Each point is reached from the start by the listed moves, each made 0, 1 or 2 times, or once backwards (-1), plus a little noise. Say if it took an odd or an even number of moves. Then give how often each move was made.

Moves:
(1): [ 3.1  1.5 -1.6 -2.1 -1.0]
(2): [-2.1  2.2  1.2 -1.8  0.0]
Start: [ 7.5 -1.0 -0.6  0.6 -0.8]
Points:
[ 9.3  6.4 -1.5 -7.6 -2.9] -> even (2, 2)
[ 3.0  3.5  1.8 -3.1 -0.7] -> even (0, 2)
[ 9.8 -3.1 -2.0  2.5 -1.0] -> odd (0, -1)

Moves:
(1): [ 4.7 -0.1 -0.7  0.9  1.1  0.3]
(2): [ 1.4  5.5 -2.1 -1.2  3.7 -1.7]
(3): [ 1.2  3.4  2.7 -0.2  3.3 -1.9]
(4): [ 0.4  1.6  0.4  1.4 -0.2  2.2]
Start: [3.1 0.6 1.2 1.3 1.6 1.0]
Points:
[14.5  7.2  3.4  5.6  6.8  4.2] -> odd (2, 0, 1, 2)
[ 2.3 -1.3 -1.1  2.9 -1.9  5.1] -> even (0, 0, -1, 1)
[ 2.9 -1.5  6.0  2.3  1.2  0.7] -> even (0, -1, 1, 0)
[ 9.0  5.8 -3.4  4.2  2.7  5.9] -> odd (1, 1, -1, 2)

Moves:
(1): [-0.7 -3.1 -0.5 -4.4 -1.9  1.3]
(2): [-3.4 -1.6 -1.0 -2.9  2.0 -4.7]
(3): [ 0.1 -4.0  3.0 -0.8  0.7  1.0]
(4): [ 3.5 -0.9 -1.1  2.3  0.8 -1.1]
(5): [ 0.7 -1.4  0.0 -1.6  3.3  0.9]
(6): [ 4.1  4.4  2.3 -3.3  0.5 -1.2]
Start: [-1.8  0.3  0.3  0.5 -1.9 -2.5]
Points:
[  7.9 -11.0   4.6   2.1  -2.6   3.1] -> even (1, -1, 2, 2, 0, 0)
[ 9.9  6.0  0.9  6.1  1.9 -7.1] -> even (-1, 0, 0, 2, 0, 1)
[ 5.0  5.3  1.6  1.0 -4.0 -5.6] -> odd (0, 0, 0, 1, -1, 1)
[-10.0  -4.3  -3.1   2.5  -3.8  -6.8] -> odd (0, 1, 0, 0, -1, -1)

Moves:
(1): [ 1.5 -1.1 -0.2  3.2 -0.6  0.6  3.6 -1.6  0.1 -1.5 -0.6 -0.5]
(2): [ 1.5 -1.3 -0.6  2.2 -3.3  1.4  1.0 -0.1  2.0  2.2  1.6 -0.4]
(3): [ 2.4 -1.6  1.3  0.9 -4.6  0.8 -0.2 -2.3  1.9  3.3  1.2  2.2]
(4): [-1.6  0.3  0.4 -0.6  1.3  1.5 -2.0  1.0 -0.4  1.4 -2.4  0.5]
(5): [-2.4  0.5 -1.5 -4.2  2.0 -2.5  0.5 -2.6  0.2 -3.1  2.3 -1.2]
(6): [ 2.5 -0.9 -0.7  3.3 -0.2  1.2  0.4  0.1  1.6 -1.0 -0.7  1.3]
(7): [ 0.5 -0.2  1.1 -1.4  0.1 -0.2  2.0  0.1  2.7 -0.5  0.0 -0.2]
(8): [ 0.9  0.7  1.4  1.4  0.6  2.7 -2.1  0.3 -0.5  1.7 -1.1  0.0]
(9): [-0.2  0.3 -1.9 -3.0  1.0 -1.9 -0.4 -1.0 -0.4  0.2  0.8 -0.3]
Start: [-0.2 -2.5  0.0  1.6 -0.6  0.1  0.2  0.5 -1.7 -0.3  1.3  0.3]
Points:
[ 2.2 -1.1 -0.2  6.7  3.9  0.1  1.4  4.6 -4.0 -5.0 -2.0  0.5] -> odd (0, -1, -1, -1, -1, 1, 0, 0, 0)
[  6.5  -8.2   3.2   6.9 -12.2   5.0   4.3  -4.6   6.5   8.0   2.2   3.9] -> even (1, 1, 2, 1, 0, 0, 1, 0, 0)
[-6.0  0.4 -2.6 -5.8  6.9 -5.1  4.6 -4.6 -4.8 -9.9  6.1 -6.7] -> odd (1, 0, -1, -1, 2, -1, 0, 1, 0)
[  6.9 -10.7   0.5   5.4 -14.8   1.8  13.6  -9.0  12.2   3.2   6.7   1.6] -> odd (2, 2, 2, 1, 1, 0, 2, -1, 0)
[-3.6 -2.6  1.1 -5.6 -3.3  0.2 -6.9  3.1 -2.5  9.9 -1.5  3.6] -> even (-1, 0, 1, 2, -1, -1, 0, -1, 1)
[ -0.7  -1.3   2.4 -11.5  -1.2  -4.1  -0.9 -10.8   0.6   0.8   8.4   0.4] -> odd (0, -1, 2, -1, 2, -1, 1, 2, 1)

Moves:
(1): [-0.6 -2.0  0.8  0.2  1.0  1.8  1.3  0.0 -0.1  2.8 -1.0  2.6 -0.8]
(2): [ 0.7  0.6  0.6  1.5  2.3 -0.7 -0.2  2.0  1.0 -4.5  0.0 -1.0 -1.2]
(3): [ 1.3 -0.2 -3.0  1.0  0.6  3.6  0.7 -1.0  2.2  0.2 -1.1  1.1 -0.8]
(4): [-1.0  1.2 -0.9 -2.1 -0.1  0.4  0.7  2.6  1.9 -2.4 -0.4  4.3  2.9]
(5): [ 0.4  0.1  1.0 -0.9 -1.3  0.3 -1.1 -0.6 -1.8  0.9  1.6 -0.5 -0.8]
(6): [-0.4 -0.5 -0.1 -1.6  0.6 -0.5 -0.2 -0.5  0.8 -0.5  1.3  0.7  0.5]
(7): [ 0.3  0.9 -1.6  0.0  1.1 -0.5 -1.5 -0.2 -1.8  1.1 -0.9  0.2  0.4]
(8): [-1.6  0.3  1.6 -0.4  1.6  3.2  0.6 -0.7  1.0  0.8 -0.3  1.4  0.2]
(9): [-3.2  1.1 -3.4  2.8  1.3 -2.4  4.0  0.9  0.1  2.0 -1.1 -0.2 -1.9]
(10): [-0.3  0.8  1.7 -1.4  1.3  0.8  0.9 -0.1 -0.5 -0.7 -1.4  0.7 -0.4]
(11): [ 0.5 -0.8 -0.5  0.4 -0.1  1.5  0.2 -0.9 -0.7 -0.1  0.2  0.3  0.2]
(12): [ 1.2  1.1  0.9  0.6  0.8 -1.9  0.6  1.4  0.6 -0.5  0.9  0.7  0.5]
Start: [ 0.0  0.1 -2.0  1.0 -0.2 -2.1  3.8  1.1  0.7 -0.3 -0.7 -0.4  0.6]
Points:
[ -0.7   9.2  -7.6   2.0   6.5   1.0   9.5  10.0   8.3 -14.2  -6.2   5.3
  -0.9] -> odd (-1, 2, 2, 2, 1, -1, 0, 0, 1, 2, -1, 0)
[ 0.1  5.2 -9.4  3.4 11.9  3.4 10.6  0.3  4.4  1.2 -7.3  7.8 -0.4] -> odd (0, 0, 2, 0, -1, 1, 2, 1, 1, 2, 1, 2)
[ 5.8 -6.2  1.1 -3.2 -2.0  0.5  0.9 -4.3 -0.1  9.2  2.7  2.6 -1.7] -> even (2, -1, 1, -1, 1, 2, 0, -1, -1, 0, -1, 1)
[ 0.7  3.7 -4.2  8.5  6.9  0.2  9.5 -0.5 -0.5  5.1 -4.3 -0.4 -4.1] -> even (0, 0, 1, -1, 0, -1, 1, 1, 1, 1, 1, 2)
[ -2.2   6.6  -7.1   1.7   8.2   2.3   3.8   9.3  11.8 -14.0  -3.0   7.0
   5.9] -> even (-1, 2, 1, 2, -1, 0, 1, 2, 0, -1, -1, 0)
[ -3.8   4.5  -3.9  -5.9  11.9   4.1   6.2   7.1  10.3 -14.8  -6.6  11.1
   4.0] -> even (0, 2, 1, 2, -1, 2, 1, 1, 0, 2, -1, -1)
